Each row of a before or after table is a point. The points were changed in one or more steps. Then noise was added and the rows were shuffled. The steps act on columns, c1 being the first. What was done? A step turns or swaps two columns, mirrors them in a line or flattens them onto one, adds a multiple of one to another, or multiplies or shifts one. Angles are multiples of 10 degrees, from the lower column toward the higher: turns from -170 to 170, lines from 10 to 170 but not 90. Use the fewest steps. Two steps may share a column if one is a turn and the other turns, adds or multiplies; they go together, in the order done. Otherwise the lowest column goes first.
(in the rows, 128 means zero)

Before (14 x 3)
[[193 110 189]
 [208 117 166]
 [158 138 103]
 [249 139 157]
 [160 122  98]
 [132  88 191]
 [154 153 119]
 [194 120 191]
 [109 132 157]
 [132 187 108]
 [109 151  71]
 [182 142 127]
 [129  70 142]
 [139  96 127]]
After (14 x 3)
[[130 153 122]
 [134  95 165]
 [132  60 142]
 [130  91 126]
 [128  82 188]
 [121 142 128]
 [128 124 155]
 [125 150 100]
 [129  87 192]
 [133 198 103]
 [126  47 189]
 [125 126 160]
 [127 135  96]
 [126 178  66]]
Steps: multiply c1 by 0; add -0.5 times c3 to c2

Before (11 x 4)
[[114 188 133  64]
 [ 79  95 120  41]
 [132 120 161 104]
 [118 169 145  47]
 [161  93 146 109]
 [160  90  88 135]
 [ 76 168 151 134]
 [143 157 132  68]
 [143 126  63  65]
 [128 109 129  58]
 [167 107  98  82]]
After (11 x 4)
[[ 66 126  48 153]
 [104 117 153 135]
 [146  89  76 154]
 [ 74 152 119 154]
 [128 163 135  76]
 [ 67 107 117 142]
 [120  90 134 160]
 [ 62 189 119 118]
 [ 89 107  94 170]
 [ 36  91 110  89]
 [ 47 170 129 127]]
Steps: mirror c1 and c4 in the line at 40 degrees; shift c3 by -10

Before (12 x 8)
[[159 195 134  74 149  94  87 117]
 [131 152 200  96  48  63 144 157]
 [ 73 167  96  44 154 196  55 115]
 [144 129  72 136 136  91 139 125]
 [128 120 116 147 108 104 106 100]
 [ 83 147 104 117 192  79 135  85]
 [ 86 150 176 104  72 185 102 122]
 [174 185 154 101  82 153 131 130]
 [136 150 103  79 140 146 157 106]
 [106 125 118 144 116 234 104 147]
 [ 94 113 151 136 158 123  96 146]
 [ 90 190  77 160 130 108 118 164]]
After (12 x 8)
[[ 75  78 158  80 127 106 209 121]
 [141 131 185 121 142  91 200 128]
 [126 107 157 132 123  81 159  39]
 [155  66 109 132 131 151  91 187]
 [112  96  85 153  94  64  19 207]
 [148  91 170 166 125 143 149 113]
 [145 143 119 114 102 102 155 133]
 [104  59  92 191 108 196 211  76]
 [104 105  65 148  68 184  76 147]
 [ 91 147  85 126 140 126 108  95]
 [100 133 114 112 118 235 157 129]
 [156  46  87 156 158  95 143 123]]
Steps: turn c1 and c8 by 50 degrees; turn c5 and c8 by -50 degrees; turn c2 and c4 by -160 degrees; multiply c3 by 1.6; turn c3 and c7 by -120 degrees

Before (9 x 9)
[[173 175 196 103  84 100  93 207 180]
 [151 163 167 123 148  82 194 112 102]
 [ 67 124 176 140 150 126 168 116 154]
 [184  98 120 190 138 190 149 182 184]
 [172 165 146  65 142 206 117 146 139]
 [154 198 184 103 163 167  98 140  84]
 [132 145 142 137  81 114 116 156 137]
 [ 77 200 104 128 142 116 123  74 150]
 [142 190 104 168 155 156 178 175  89]]
After (9 x 9)
[[ 87 212 138 115 101 114 100  74 116]
 [157 153 104 219 131  98 164 150 143]
 [181 145  84  85 141 130  94 114 158]
 [108  99  79 121 145 122  59 115 101]
 [140 138 104 106 206  72 186 205 106]
 [129 170  62 175 135 149 168 137 169]
 [125 139 148 114 175 126 143 157 118]
 [183 104 125 164 114 152 149 184  35]
 [172 202 128 142  92 189  99 176 127]]
Steps: mirror c1 and c7 in the line at 20 degrees; add -0.5 times c3 to c2; turn c3 and c5 by 140 degrees; turn c4 and c6 by -110 degrees; turn c6 and c9 by 140 degrees

Before (8 x 12)
[[116 159  99 148 156 147 132  95 148 131 114 155]
 [140 125 129 101 115  95 119 140 158 119 163 148]
 [135 179 110 111 125 121 108 108 114 110 151 108]
 [117 122  70 171 149 155 127 139 123  86 161 107]
 [ 99 106 147 105  88 124 151  99 162  89 105  98]
 [176 132 137 114  82 130 120 131 142 134 117 150]
 [157  98 124 106 112 109 160 104 184 156  99 101]
 [113 126 132 115 135  80 154 159 131 123 105 171]]
After (8 x 12)
[[157 153 124 107 111  77 158 155 145  97  92 188]
 [120  84  68 175 130 193 129 103 149 118 161 129]
 [135 107 106 118 109 107 107 135 147 177 141 117]
 [176 136 137 117 145 132 123 164 105 138 122 139]
 [139 118 130  97 142  45 123 138 109 130 171 153]
 [119 118 126 114 154   8 147 115  83 128 116 122]
 [101  87 146 106 114 124 152 171 157  98 101 163]
 [117 131  98 147  93 174 137 113 100 161  94 142]]
Steps: swap c2 and c10; turn c5 and c8 by -110 degrees; add 0.5 times c5 to c11; multiply c6 by 2.5; turn c9 and c12 by 100 degrees

Before (10 x 14)
[[130 154 138 150 140 107 112 147 139 128 123  89 148 120]
 [132 144 140 123 132 127 131 134 118 119 113 124 101 118]
 [105 162 129 131 123 106 108 141 168 117 118 125 109 148]
 [151 120 119 117 153 149 133 142 146 119 140 114 136 131]
 [139 133 107 135 136 118 138 102 118 146 141 109 135 148]
 [123 118 122 141 130 153 124 117 122 151 121 130 120 135]
 [146 109 107 126 148 159 108 131 145 120 113 139 138 113]
 [131 141 138 131 152 123 101 117 127 139 130  90 141 125]
 [128 127 131 134 151 143 158 116 148 122 111 137 131 155]
 [118 114 146 145 166 130 118 140 125 119 111 118 115 112]]
After (10 x 14)
[[143 105 138 160 139 131 112 108 160 121 122  88 104 149]
 [ 98 138 130 138 122 106 108 111 248 134 119 124  92 147]
 [153 125 128 129 149 103 157 138 189 140 112 138 131 106]
 [148 119 108 120 135 106 138 158  98 119 140 108 122 134]
 [157 114 140 124 151 130 103 142 125 122 127  90 118 132]
 [134 150 139 125 129 138 130 121  98 134 111 123 107 131]
 [124 136 121 135 127 124 123 147 110 109 124 131 136 101]
 [155 142 144 152 168 147 118 114 115 132 112 119 137 130]
 [174 120 119 125 153 126 135 111 181 131 140 114 134 108]
 [166 120 106 128 148 147 109 121 179 133 113 141 151 101]]
Steps: add 1 times c5 to c1; mirror c2 and c13 in the line at 130 degrees; add 0.5 times c8 to c4; turn c8 and c10 by -160 degrees; mirror c6 and c14 in the line at 140 degrees; multiply c9 by 3

Before (12 x 20)
[[161  87 169  86 139 106 164 122 159 104 156 171 181 117  94 211  62  64
  117 117]
 [134 160  52 103  86 185 111  99 148 166 130 124 148 128  91 122 118 160
  180 135]
 [ 84 129 111 138 121 187 137 141 103 124 100 102 158 114  61 106 132 170
  174 103]
 [102 160 139 146  91 193  85  94 114 150 113  96 144 124 160 177 111 184
  154  95]
 [123 129 102 136 126 161  52 112 153 100 109 140 118  79  95 133 120 164
  148 128]
 [161 130  93 146  71 171  77  99  83 123 122 118 171 102 115  70 116 154
  166  94]
 [151 108 203 108 142 127 154 184 186 133 180 248 205 121 129 193  64 131
   84 131]
 [183 101  91 185  55 138 162 106 153  91 105 112 132 137  75 116  90 160
  135 182]
 [161  68 126  89 124 117 170 187 152 103 198 176 179 101 126 220  73 118
   27 139]
 [145  63  92 141  83 121 154 154 155  80 154 184 136 172 119 164 123 105
  151 122]
 [160  82 120 115 147 127 172 172 189  82 132 195 248 105 166 228  71 104
  102 143]
 [161 116  71 190 110 187  76 133 100 162 102 123 147 139  78 160  88 151
  163 122]]
After (12 x 20)
[[ 89 125 107 119 119 240 111 136 127 119 102 100 154 112  58 103 101 167
  176 103]
 [ 91  88 136 107  87 243 160  95 147 104 113  97 147 127 159 179 117 186
  152  95]
 [154 215  89 152  86 171 108 155 128 178 150 185 144 175 125 165 153 115
  151 122]
 [194 161  92 156  55 184 119 102 162 148 107 112 130 135  72 110 156 184
  136 182]
 [159 168 205 112 139 176 113 182 177 173 181 247 204 118 130 186 196 118
   80 131]
 [140 118  91 127  72 227 187  91 150 137 120 119 168 103 113  70  86 160
  166  97]
 [170 189 168 126 138 154 102 123 184 151 155 167 180 118  93 212 170  57
  115 113]
 [175 201 119 130 148 175  97 165 170 185 133 198 247  99 164 227 192 101
  105 144]
 [127  88  55  90  87 237 147  97 131  95 124 125 149 127  91 122 155 143
  178 142]
 [143 124  74 168 111 238 185 136 169  91 100 129 144 137  76 163 104 179
  164 124]
 [ 97 144 103 113 119 212 195 111 127 160 109 141 115  79  92 130 155 158
  152 137]
 [176 204 128 101 124 168 102 185 183 145 199 178 182 103 132 216 164  98
   26 138]]
Steps: mirror c1 and c7 in the line at 10 degrees; add -0.5 times c12 to c10; turn c2 and c10 by 160 degrees; turn c4 and c18 by 30 degrees; shift c6 by 50; turn c9 and c17 by 100 degrees

Before (13 x 24)
[[162 104 121 127 138 110 142 107 155 165 109 133 127  97 127 217 107 106
  128 152 143 103 137 109]
 [165 152 124 164 148 157 152 113 137 153 135 161 115  97 133 119 111 111
  142 157 149  87 112 127]
 [ 92  83 114 153 118 148 134 111 141 137 101  75 115 126 133 126 139 142
   85 131 147 101 150 110]
 [145  82 160 133 154 123 130 101 156 164 145 133 118 133 124 143 129 156
  147 173 112 147  88 192]
 [168 114 169 120 101 161 109 114 127 161  92 111 111 113 158 145 126 105
   66 122 115 138 153 127]
 [152 146 156 160 125 125 132 121 105 121  91 149 207 132 128 135 124 126
  124 117 156  89 121 133]
 [143 129 138 123 100 171  71 112  84 166 246 128 125 113 126 131 125  97
  125 116  68  84  96 112]
 [166 124 145 120 123 106 148 149 149  93 100  94 131 104 131 156 118 156
  146 164  95  80  96 123]
 [ 22 122 154 128 103 121 124 107 151 153  95 154 142  97 127 135 136 102
  129 125 156  94  14 111]
 [152 101 155 143 139 132 144 185 144 140  97 148 167 114 134 153 110 113
  124 147 138  97 136 118]
 [127  82 173 144 109 139 146 106 150 168 181 165 112 185 135 144 101 149
  148 125  68  94  99 117]
 [159  84  98 139 159 113 132 103 143 158 146 165 115 105 124 128 126 169
  133 123  88 106 135 161]
 [168  88 171 133 135 172 147 136 141 143 170 165 110 182 249 174  70 118
  123 118 131 136 131 180]]
After (13 x 24)
[[ 38 124 152 128 100 239 124  93 150  99 133 155 141  97 122 133 136 105
  127 122 154  70 142 108]
 [178 124 146 120 125 162 148 158 148 127 182  99 133 105 133 156 117 156
  145 164  98  78 112 125]
 [178 154 124 165 146 138 153 103 135 136 115 161 111  98 139 121 110 110
  143 159 153 116 157 127]
 [167 105 121 124 134 118 139  96 154  97 119 132 125  98 126 215 107 107
  126 153 145 120 108 113]
 [163  82  91 141 161 125 132  90 144 139 102 167 114 104 127 131 128 166
  131 122  86 136 110 163]
 [163 143 157 164 124 136 128 117 102  99 153 152 209 133 125 135 122 124
  122 117 159 109 123 135]
 [103  81 109 152 118 102 129 103 140 101 136  74 118 128 131 129 138 142
   84 128 147  65 143 111]
 [158 126 139 119 105 149  71 101  88 216  40 125 129 110 123 134 123 100
  125 117  69  91 178 113]
 [159 102 153 144 137 118 146 220 144  95 139 145 167 115 140 151 107 114
  125 146 136 119 128 122]
 [140  83 176 143 108 155 147  90 152 137  43 164 115 185 137 145 100 151
  147 129  68 112 145 116]
 [160 115 167 119 100  94 115 109 125  82 123 111 115 117 157 144 124 109
   67 121 115 145 152 127]
 [141  78 163 133 150 162 130  84 153 126  85 131 115 136 120 146 132 155
  148 169 114 151 130 190]
 [163  91 171 136 135 114 146 142 143 147  71 165 109 180 246 176  70 118
  122 115 131 169 169 183]]
Steps: turn c1 and c22 by 20 degrees; add 0.5 times c12 to c22; turn c6 and c23 by 100 degrees; multiply c8 by 1.6; add 0.5 times c14 to c10; turn c10 and c11 by -120 degrees

Before (11 x 48)
[[130 100 151 120  96 109  80  95 114 145 126 112 159 140 115 105  95 104
   95 117 172  96 108 116 111 117 148 146 126 131 123 114  42 139 121 119
  103 162 160 136  87 141 114 132 186 113 153 122]
 [162 143 120  79 171 138 143 128 127  79 138 102 167 126  79  95 118 173
   93  96 145 102 115 122 142 112 131 111 169 133 149 161 146 128  82 102
  184 149 125  86 144 157  61 138 142 104 151 133]
 [119 139 139 119 111 135  86 166 111 110 134 140 164 148  89 126 131 110
  163 167 160 102 103 121 104 104 144 116 146 140 208  55  92 114 145 101
  120 166 120 136 132 148 135  66 191 111 133 156]
 [117 137 131  44  97 141 122 113  88 163 104 112 165 148 161 127 127 158
  103 107 140  98 145 164 182 159 148 153 112 129 136  94 128 115 148 142
  106 152 225 104 139  34 145 107 194 219 131 162]
 [125 147 141 128 106 123 167 131  93 186 109 171 155 136 155 119 142 108
  160 100  58 176  89 112 118 138 158 104 124  87 119 139 117 142 156  92
  106 175 119 111 132 153  72 131 191 120 134 134]
 [151  68 123 102 110  96 200 116  90 123 110 100 104 114  90 141 138 103
  103 138 101 133 122 135 132 171  99 133 134 118 138 129 139 147 137 136
  163 151 157 111 112 146 144  94 107 207 152 123]
 [127 132 130 113 109 102  90 154  97 109 112 124 160 133  80 137 141 128
  151 106  57 162  99 127 106 210  83 151 116  95 116 110 141 133 150 105
  105 112 139  96 114 142 132 113 128 132  31 124]
 [155 170 196 115 115 122 134 124 114  92 161 138 162 131 105 129 142 112
  107  89 164 127 163 194 101 136 149 136 144 135 123 141 131 120 147 144
  121 136 152  81 140 127 147 104  94 118 138 167]
 [134 161 119 110 115 143 112 166 240 125 103 151 147 131  87 127 142 132
  108  95  73 102 107 127 135 106 160 161 116 140 116 122 131 121  83 145
  147 165 138 138  75  72 109 117 143 120 157 175]
 [115 128 147 128 105 138 119 108 143  81 123 169  99 143  81 139 123 197
  113 142 169 108  95 111 108 133 111 138 146 132 169 150 109 141 114 139
  108 134 128 137 145 133 145  38 195 125  88 135]
 [174 159 120 108 118 122 103 146 149 107 117 101 137 110 187 141 126 142
   92 160 127  95  89 123 113 108 151 139 105 133 141 107 146 146 101 145
  129  98 152  86 101 132 119 137 167 125 155 139]]
After (11 x 48)
[[135 162  27 111 116 141 109 167  81 124 106 154 143 129  90 129 144 132
  108  98  74  98 108 128 135  99 160 161  96 140 118 121 125 125  84 145
  145 168 138 132  61  74 109 111 142 118 247 167]
 [163 141 129  78 170 139 144 128 120  95 135 101 166 126  77  95 119 174
   93  95 147 104 116 120 140 111 132 118 230 136 146 161 105 127  84 102
  185 146 126  88 171 159  61 136 146 104 109 130]
 [123 144 154 130 110 120 166 133 153 159 105 173 151 134 154 121 142 101
  159 103  58 175  91 110 117 134 157 105 115  88 120 143 156 143 155  95
  110 177 121 109 140 151  71 130 187 118 126 133]
 [116 126 109 128 109 133 114 109 144 133 120 169  98 140  82 141 119 196
  111 143 173 109  91 114 106 135 114 139 175 133 168 145  90 141 115 141
  107 135 127 138 123 133 148  39 195 129  68 131]
 [151  68 169 100 112  99 203 114 137 119 109 100 105 112  87 139 139 105
  102 138  98 133 123 136 129 173  99 135 143 119 140 133 132 148 138 136
  167 152 152 111 122 149 146  97 105 206 172 129]
 [157 167 120 113 113 124 132 126 201 109 161 138 162 129 105 125 141 113
  108  92 167 125 161 192 102 129 147 136 166 136 123 140 105 120 145 142
  126 138 150  81 153 126 150  99  95 115 112 166]
 [119 141 142 116 110 133  84 167 144 153 132 138 163 137  83 126 132 107
  164 163 164 101 105 122 102 103 142 120 169 140 206  57 101 117 143 100
  119 166 122 132 137 149 135  70 187 109 125 151]
 [120 138 164  44  98 140 119 111 145 142 100 112 166 139 160 123 125 156
  106 109 136  94 150 163 181 153 150 153  88 128 139  96 151 116 144 141
  106 148 229 103 152  31 149 108 196 219 110 166]
 [173 158 110 109 115 124 104 147 116 105 116  97 139 116 189 139 127 142
   93 158 129  98  90 124 110 110 152 140  70 138 139 107 126 144 101 145
  127  97 150  86 104 132 121 135 165 125 197 137]
 [123 133 154 113 111 100  90 158 145 114 115 122 160 131  80 135 141 130
  153 106  54 161 102 130 110 215  84 152  99  99 119 115 124 135 152 104
  105 111 138  94  33 142 135 117 126 132  94 142]
 [132 102 130 120  98 107  81  96 155 208 125 109 159 133 114 105  94 105
   98 119 169  97 109 115 112 114 150 146 122 131 123 113  90 135 119 117
  104 165 161 135  81 141 112 134 187 112 220 118]]
Steps: turn c3 and c9 by 110 degrees; multiply c10 by 0.7; turn c10 and c33 by 60 degrees; multiply c14 by 0.7; turn c26 and c48 by 10 degrees; multiply c29 by 2.5; multiply c41 by 2.5; turn c41 and c47 by -50 degrees
